Each point is reached from the start by the listed moves, each made 0, 1 or 2 times, or once backwards (-1), plus a little noise. Is the number of moves made odd or even? Then give how often each move was made.

Moves:
(1): [25, -26, -19, -2, -9]
(2): [28, 25, 7, 17, -1]
Start: [-12, 6, 11, 0, 20]
Points:
[95, 4, -15, 28, -1] -> even (2, 2)
[37, -48, -28, -5, 2] -> even (2, 0)
[16, 32, 18, 15, 21] -> odd (0, 1)

Moves:
(1): [25, 0, 1, 0, -6, -6, 2, 1, -4, 5]
(2): [-8, 24, -13, 9, -7, -1, 15, -1, -10, 5]
(3): [1, 15, 29, 3, -2, 1, -20, 8, 4, -4]
(4): [5, -15, 9, 25, -11, -5, 6, 15, 12, 2]
(5): [6, 14, 2, 5, 29, 20, 10, 6, -1, 10]
(6): [0, 0, 8, -8, -15, 26, 21, -3, 0, 1]
(7): [-4, -15, 6, -14, 8, -35, 39, -4, -4, -3]
(8): [-7, 4, -9, -11, -4, 8, -1, 18, -10, 9]
Start: [5, 7, -14, 18, -3, -19, -7, -4, 6, 21]
Points:
[11, -29, 1, -3, 64, -95, 41, -3, 6, 21] -> odd (0, -1, 0, 0, 1, -1, 2, 0)
[69, 54, -57, 65, 46, 5, -8, -9, -4, 54] -> odd (2, 1, -1, 0, 2, -1, -1, -1)
[-11, 49, 32, -4, 16, 60, 17, -26, 12, 14] -> odd (-1, 0, 1, -1, 1, 2, 0, -1)
[40, -34, 65, 0, -2, -25, 92, 11, 17, 26] -> odd (1, -1, 1, 1, 1, 2, 2, 0)
[-4, 35, 11, 41, 38, 75, -60, 69, 17, 52] -> odd (-1, -1, 1, 1, 2, 0, -1, 2)
[34, 16, 30, 3, -46, 72, -38, 22, 11, 27] -> odd (1, -1, 1, 0, 0, 2, -1, 1)

Moves:
(1): [19, 4, -3, 5, 3, 1, -5, -3, -10, -4, 13, 10, 0, 1]
(2): [-4, 31, -6, 0, 10, 7, 9, 2, 8, 2, -5, 10, 2, -10]
(3): [3, -1, 27, -5, 1, 14, 4, -1, 8, 1, 0, -7, -2, -4]
(4): [-9, -3, 4, 21, 18, 8, -11, 4, 7, -9, 8, -5, -7, -10]
(5): [1, 1, -1, -6, 22, 6, -10, -11, -9, 3, -11, -6, 0, 8]
(6): [-8, -4, -3, -5, -4, 22, -2, 1, -3, 2, 3, 3, 2, -2]
(7): [1, -11, -5, 7, 6, 6, 21, -12, 3, -7, 2, 0, 8, 3]
(8): [6, 3, 3, -8, 9, 3, 12, 27, 2, -9, -1, -7, -5, 15]
(9): [19, 0, -17, -5, -5, -1, -11, -3, 24, -5, -8, 0, 6, 2]
(10): [4, -2, -2, 11, 1, 1, 3, 3, 1, 24, -3, -5, 2, 3]
(11): [-17, -5, 7, -7, 6, -1, 0, 1, 11, 9, 18, 9, -2, 13]
(12): [0, -8, 10, 7, 4, 0, -4, 7, 0, -3, -10, 24, 8, 4]
(13): [1, 3, -2, 4, 0, -6, -7, 2, 0, -4, 1, -5, 22, 1]
(14): [-5, 10, 6, 11, -14, 6, 2, -6, 4, -6, 2, -4, -7, 24]
Start: [-13, -7, -3, 2, 5, 1, -15, 5, -16, -3, -20, 17, 8, 4]
Points:
[81, -16, 30, -69, 50, 12, -52, 38, -30, -10, -31, -10, 28, 39] -> even (2, -1, 2, -1, 2, 0, -1, 2, 1, 0, 0, 0, 1, -1)
[36, 48, -52, 16, 50, 1, 5, -42, 43, -1, -89, 29, 95, 59] -> odd (0, 2, 0, -1, 2, -1, 2, 0, 2, 1, 0, 1, 2, 1)
[-6, -7, -31, 29, 43, 27, -26, -58, 43, -25, -91, 49, 72, 39] -> odd (-1, 1, 0, 0, 2, 0, 2, -1, 2, 0, 0, 2, 1, 1)
[70, -19, -11, 15, 28, 13, 42, 12, -41, 20, -25, 7, 60, 2] -> even (2, 0, 1, -1, 0, 0, 2, 1, 0, 2, -1, 0, 1, -1)
[9, 1, 39, -32, 86, -14, -21, 15, -51, 42, 16, 18, 48, 49] -> odd (2, 0, 1, -1, 2, -1, 0, 1, -1, 1, 2, 0, 2, -1)
[45, -15, 18, 30, -14, 7, 15, 31, 18, -31, -47, -44, 20, 86] -> even (0, -1, 1, 0, 0, -1, 1, 2, 1, 1, -1, 0, 1, 2)
[-40, 26, 41, -13, 31, 34, 28, 59, 30, 19, 10, 14, -10, 74] -> even (0, 1, 1, 0, 0, 0, 0, 2, 0, 1, 2, 0, 0, 1)

Moves:
(1): [11, 3, 1, 3, 8, -6, -4, -8, -5, 2, -5, -3, -5, 1, 3, -3, -5, -4, -2, -3, -1, 4, 0, 2]
(2): [-4, 15, -5, 8, 6, -1, -3, -6, 5, -5, -5, -4, -4, 5, 4, 5, 8, 7, 8, 1, -1, -7, -4, 2]
(3): [-2, 8, 16, 8, -1, -10, 0, -1, -5, 5, 3, 3, -2, -8, 0, 4, 1, -2, 1, 3, -1, -8, -3, -3]
(4): [-10, -7, 1, 11, 0, 3, -8, 0, 2, -5, -3, 4, -10, 1, 8, 7, 4, -1, -8, -2, -9, -2, 3, -7]
(5): [1, -1, 2, -4, 9, 2, -1, 1, -4, 0, 5, 2, -1, 2, 2, 1, 3, -3, -5, -4, 9, -4, -3, -4]
(6): [0, 0, 9, -1, -1, 14, -1, 0, 3, -9, -7, -5, 3, 3, 9, 1, -1, -5, -2, -10, -1, 4, -3, -1]
(7): [1, -4, -1, 2, -1, 2, 18, -9, -6, 1, -3, -2, 6, 2, 2, -1, -8, 7, -8, -2, 1, -6, 1, 3]
(8): [2, 5, -4, 3, 4, -2, 2, 10, 0, 3, -3, -3, 5, 2, 0, 2, 4, -7, -7, -2, 1, 1, 6, -4]
(9): [8, -1, -3, 0, -2, -7, 4, -1, 13, -7, 5, 3, 0, -1, -1, 0, 0, -1, 1, -2, 0, -9, 1, 3]
(10): [2, 4, -3, -1, 1, 6, 0, -8, 10, 11, 2, -6, -1, -7, 2, 2, -2, 2, -2, 3, 2, 4, -2, -1]
(11): [10, 5, -1, 1, -13, 4, -11, -2, -5, 1, 20, -11, 6, 6, 9, 4, 1, 4, -3, 7, -1, 2, 7, -5]
(12): [4, 5, -4, 3, 0, 6, -3, 6, 2, 5, 0, 15, 5, 2, 7, -7, -5, -1, -1, 5, -2, -2, 3, 6]
(13): [1, -7, -1, 7, 2, -2, -1, -7, 2, -3, 2, -1, 11, 1, -4, 2, 7, -1, 4, 3, 1, 0, -4, 0]
(14): [-6, -5, 0, 0, -2, -7, 3, -3, 4, 9, 0, -5, 3, 21, 5, -2, 3, -7, 1, -8, 3, 2, -13, 1]
(15): [-5, -7, -1, -2, -4, -6, -5, 3, 1, 0, 2, -8, 3, -6, 15, 3, 6, -2, 10, -3, 6, -2, 8, 4]
(16): [4, -2, 2, 1, 3, 0, 7, 0, -4, 2, 0, 7, 1, 5, -3, 23, 3, -2, 3, 4, 6, 7, -5, 3]
(17): [6, -5, 2, 1, -5, 5, 5, 2, -3, 3, 2, 8, 0, 1, -2, -8, 20, 0, 0, -4, -3, 6, 1, 4]
(18): [5, -4, 3, 3, 6, 4, -4, 11, 5, 1, 0, -1, 4, 1, -1, 0, -3, 16, -1, -1, -2, -1, -2, -4]
(19): [0, 0, 5, 9, 7, 4, 1, -2, 0, 0, 5, -1, 0, -1, -2, 4, -3, -4, 11, -5, -6, 2, 2, -2]
(20): [1, -5, 2, -1, 0, 2, 5, 7, 7, 0, 6, -5, -6, 0, 3, -2, 1, -2, 0, 18, 4, 0, 0, 2]
(21): [1, -4, 1, 11, -7, 3, 0, 3, 4, -2, -1, 6, -3, 1, -3, -1, 0, -1, 1, -4, 19, 5, 0, 3]
(22): [-8, -1, 3, -1, 2, -3, 4, -2, 3, -9, 4, 3, 0, -2, 4, -3, 1, 5, 0, -3, -2, 13, 3, 1]
(23): [0, 3, 2, -1, 2, -2, -6, -7, 4, 4, -5, 4, -1, 6, -2, 1, 3, -4, 0, 11, 4, -6, 19, -2]
(24): [-8, -4, 1, -6, 5, 4, -1, 1, -4, 6, -1, -1, 1, 0, -5, -3, 2, -1, -14, -5, 1, -4, 2, 20]
Start: [4, 11, -4, -6, 5, -12, -10, 1, -8, 9, 0, -4, 4, 3, 0, 7, 16, -8, -4, -4, 1, 0, 4, -8]
Points:
[58, 72, 13, 42, 39, -12, 9, 12, 30, 63, 8, 4, 8, 17, 12, 8, -41, 7, -3, 19, 32, -35, -28, -26] -> even (1, 1, 2, -1, 1, 0, 1, 1, 1, 2, 0, 2, -1, 1, -1, 0, -1, 2, 1, 1, 1, -1, 0, -1)
[6, 7, 14, 26, -21, 9, -11, 20, -7, 32, 30, -34, 13, 48, 61, 53, 95, -30, -24, 38, -14, -25, 35, -26] -> odd (-1, 1, 1, 2, 0, 1, 1, 2, 0, 0, 2, 0, 0, 1, 1, 1, 2, 0, 0, 2, -1, -1, 1, 0)
[-14, -6, 9, -3, 39, -39, -4, -14, -13, 55, -13, -6, 14, 44, -16, 4, 50, -21, 37, -34, 23, 2, 16, -11] -> even (0, 0, 0, -1, 1, -1, 0, 0, -1, 0, -1, -1, 0, 2, 1, 0, 1, 1, 2, -1, 0, 0, 2, 0)
[14, -41, -1, -37, 37, 0, 28, 35, 25, -14, -25, -49, 1, -26, 8, -26, -36, 14, -61, -18, 15, -32, 35, 33] -> even (1, -1, -1, 0, 0, 1, 2, 1, 2, 0, -1, -1, -1, -1, 1, -1, -1, 2, 0, 2, 0, 0, 0, 2)
[63, 63, -20, 10, 10, 30, 20, 0, 16, 49, 67, 8, 43, 17, 18, -28, 17, 55, -6, 23, -31, -15, 44, -35] -> even (-1, 1, 0, -1, 1, -1, 2, 1, 1, 2, 2, 2, -1, 0, -1, -1, 2, 2, 2, 0, -1, 1, 1, -1)
[4, -2, 6, 13, -16, 13, -8, -33, 24, 35, 17, -23, 27, 45, 82, 38, 13, -55, 31, 5, -16, -18, 17, 14] -> odd (0, 0, 0, 1, -1, 2, 1, -1, 1, 1, 1, 2, 0, 2, 2, 1, 0, -1, 2, 1, -1, -1, 1, 0)
[52, 26, 1, 10, 28, 4, -46, -56, -56, 43, 22, -25, 24, 6, 25, 56, 20, -18, -9, 12, 27, -8, 61, -25] -> even (2, 0, 0, 0, 2, 0, 1, 0, -1, 1, 2, 0, 1, -1, 1, 1, 0, 0, 1, -1, 0, -1, 2, 0)
[25, 13, -6, 18, -44, -6, -3, 4, 29, -33, 53, -47, 10, -19, 60, -6, 42, -14, 21, 17, 13, -4, 62, 11] -> even (0, 1, 0, 0, -1, 1, 1, 1, 2, 0, 2, 0, 0, -1, 2, -1, 1, -1, 1, 2, 1, 1, 0, 0)
[40, 6, 3, 28, 10, 7, 1, 4, -40, 28, 41, 1, 22, 2, -12, 50, 24, 16, -20, 1, 4, 36, 44, 33] -> even (1, 0, 0, 0, -1, -1, 1, 1, 0, 0, 2, 0, 0, -1, 0, 2, 1, 1, 2, 0, 1, 1, 0, 2)
[18, -52, -28, 31, 28, 28, -9, 69, 19, 28, 30, 11, 24, 13, 2, 39, 35, -2, -43, 29, 38, 3, -13, -30] -> even (-1, -1, -1, 2, 2, -1, 0, 2, 0, 1, 0, 1, 2, 0, 0, 1, 0, 2, 0, 2, 1, -1, -1, 0)
[40, -27, -13, 41, 15, 22, -7, 27, -2, 13, 29, -25, 21, 15, 20, 14, -29, -14, -16, 13, 11, 7, 3, -16] -> even (1, -1, -1, 1, 0, 0, 1, 1, 0, 0, 1, 1, 1, 0, 0, 0, -1, 1, 2, 2, 1, -1, -1, 0)
[51, -18, 6, -6, -53, -12, 9, -15, 6, 71, 37, -43, 38, 20, 33, 42, 52, -58, -32, 37, 92, 13, 30, 63] -> even (1, -1, 1, -1, -1, 1, 1, 1, 1, 2, 2, 0, 1, 1, 2, 2, 1, -1, -1, 2, 2, -1, 1, 2)

Moves:
(1): [-4, -6, -5, -3, 8, -4, -7, -1, 1, 8, 0, -9, -3, -2, 8, 7, -11, 4, 0, -7, 6, -3, -5, 11, -11, 8, 6]
(2): [-1, -6, -4, -8, -6, 3, 1, -5, 2, 5, -7, -1, -6, 0, 1, 0, 0, 0, -1, -5, -4, 4, 0, -2, 0, -5, 13]
(3): [0, 11, 23, -14, -8, 4, 0, 5, 3, -10, 9, -1, -3, 4, 6, -6, -3, 7, 0, -6, 0, 16, 3, -7, -2, -10, -1]
(4): [2, -3, -8, -7, 9, -8, 18, 4, -6, 12, 17, -2, -1, 8, -1, -1, 6, -10, 14, -5, -2, -11, -10, 4, 1, -10, -9]
(5): [2, 0, 0, 1, 6, 8, -2, 7, -2, 3, 3, 6, -10, -6, 4, 1, -9, 8, -7, 12, -5, 8, 14, 3, 0, 7, 13]
(6): [2, -14, 9, -3, 11, 3, 8, 3, -9, 14, 9, 5, 5, 0, 10, -5, -8, -8, 13, 6, 5, -2, 7, 9, 3, -1, -3]
(7): [-1, 18, -6, 7, -11, 8, -15, -7, 3, 4, -1, 1, 10, -9, -6, -9, 17, 0, 6, 10, -7, 3, 8, 6, -5, -1, 8]
(8): [1, -5, 8, -11, -2, -2, -4, -5, 8, -1, -8, -2, -1, 6, 4, -1, -3, 2, 0, 1, -17, 9, 6, 0, 2, -5, -1]
(9): [-5, -3, 3, -13, 0, -1, 3, 11, 6, -8, -13, -11, 2, -8, -4, 3, -5, -9, 5, 2, 11, -6, 0, -9, 4, -9, -9]
(10): [-3, -6, 4, 4, 1, 0, -7, 2, -4, 9, 17, 1, 10, -17, -4, -11, 6, -14, -9, 7, 6, -16, 1, 14, -3, -3, 13]
(11): [12, 3, -5, 1, 4, 4, -2, -9, -6, -11, 13, -4, 10, -11, -5, -15, -5, -14, -11, 10, -4, -8, 7, -13, 10, -13, 2]
(12): [-3, -6, 6, -8, -4, 7, 1, 7, 5, 1, 7, 5, 19, -2, 7, -6, -3, -1, -4, -8, -7, 2, -12, 13, -2, -3, 11]
(13): [-3, 0, -2, -3, -7, 5, -4, -5, 0, 2, -1, -2, 17, 9, -5, 10, 7, 14, -1, -5, -8, -5, -9, 0, -9, 1, 5]
(14): [-3, -4, -2, -14, -4, 4, 4, 8, -9, -4, -10, 0, -9, 6, -5, 1, 3, 8, 5, 3, 2, 2, -14, -2, -5, -4, -21]
(15): [1, 16, 14, 0, -4, 3, -3, -14, -2, 14, 1, 1, 5, -13, 8, -5, 16, -3, -6, 8, -5, 1, -7, -2, 6, 2, 8]
(16): [3, -2, -1, 10, -1, -6, 6, 0, 7, 0, -2, 0, -5, 0, 5, 2, -6, 4, -3, -1, -2, 4, -4, -2, -9, -4, 1]
(17): [7, -8, -3, 12, -2, -5, -6, 5, -7, 7, 1, -5, -2, 1, 3, -1, -7, 4, 3, 1, 3, 3, 5, 9, 9, 1, 12]
(18): [8, -1, 1, 10, 5, 0, -8, -5, 4, 2, -9, -3, -3, -13, -1, 3, -1, 10, -3, -10, -8, 8, 5, -2, -2, 0, 3]
(19): [2, -3, 0, 9, 2, -7, -3, -2, 3, -6, -2, 0, -10, -8, 9, 3, 8, 6, 8, 3, 0, -6, 2, -6, 6, -1, 2]
(20): [6, -6, -5, 2, 7, 6, 3, -6, 7, 11, -2, 3, -9, 8, 2, 8, -5, 5, -1, -9, -5, -3, -9, 10, 3, -1, 1]
(21): [4, -2, 11, -7, -5, -5, 5, 2, -4, 3, 14, 2, -4, -3, -1, -13, -12, 0, 6, -6, -4, 6, 0, -1, 4, 1, -1]
(22): [14, 1, 12, -16, -13, -4, -9, 5, -2, 8, 9, 6, 1, 4, 10, 3, -4, 0, -1, -10, -2, 7, -1, 4, -1, -4, -8]
(23): [4, 6, 2, 0, -5, -4, 6, 4, -2, -5, 3, -7, -6, -1, 7, -4, 1, 5, -2, -3, -4, -2, 7, 1, 2, 4, -6]
(24): [-5, -4, -8, -3, 1, 2, 5, 2, 7, -4, 13, -11, 2, 5, -2, -6, 11, -2, 0, 5, 2, 1, -8, -1, 0, 1, -1]
Start: [7, 20, 4, 4, 1, 3, 12, 12, -8, -13, -10, 1, -5, 12, -2, -4, -4, -7, 9, -3, -4, -5, -1, 2, -9, -1, 4]
Points:
[38, -16, 36, 10, 5, 58, 3, 7, -12, -17, 72, -10, 13, -40, 6, -61, -40, 34, -68, -32, -40, 6, -16, 38, -4, -24, 95] -> odd (0, 1, 2, -1, 1, 0, -1, -1, -1, 2, 2, 2, 1, 1, 0, 0, 1, 2, 0, 2, 1, -1, 1, 1)
[7, 16, -56, -20, 8, 50, -7, 35, -40, 4, -28, -28, 55, -36, -38, -12, -44, 19, 17, 10, -29, -25, -27, 29, -35, -16, 34] -> even (2, 0, -1, 1, 2, 0, 2, -1, 2, -1, 2, 2, 2, 2, 0, 0, 1, 1, -1, 0, 1, -1, 0, -1)
[-2, -12, 78, -70, -41, 55, -9, 36, -14, 12, 35, 38, 54, 18, -19, -48, -48, 4, 18, -50, -17, 12, -55, 73, -43, -44, 9] -> odd (0, 0, 2, -1, -1, 1, 1, 0, 0, 2, 0, 2, 1, 2, -1, 0, 0, 0, -1, 2, 2, 0, -1, -1)
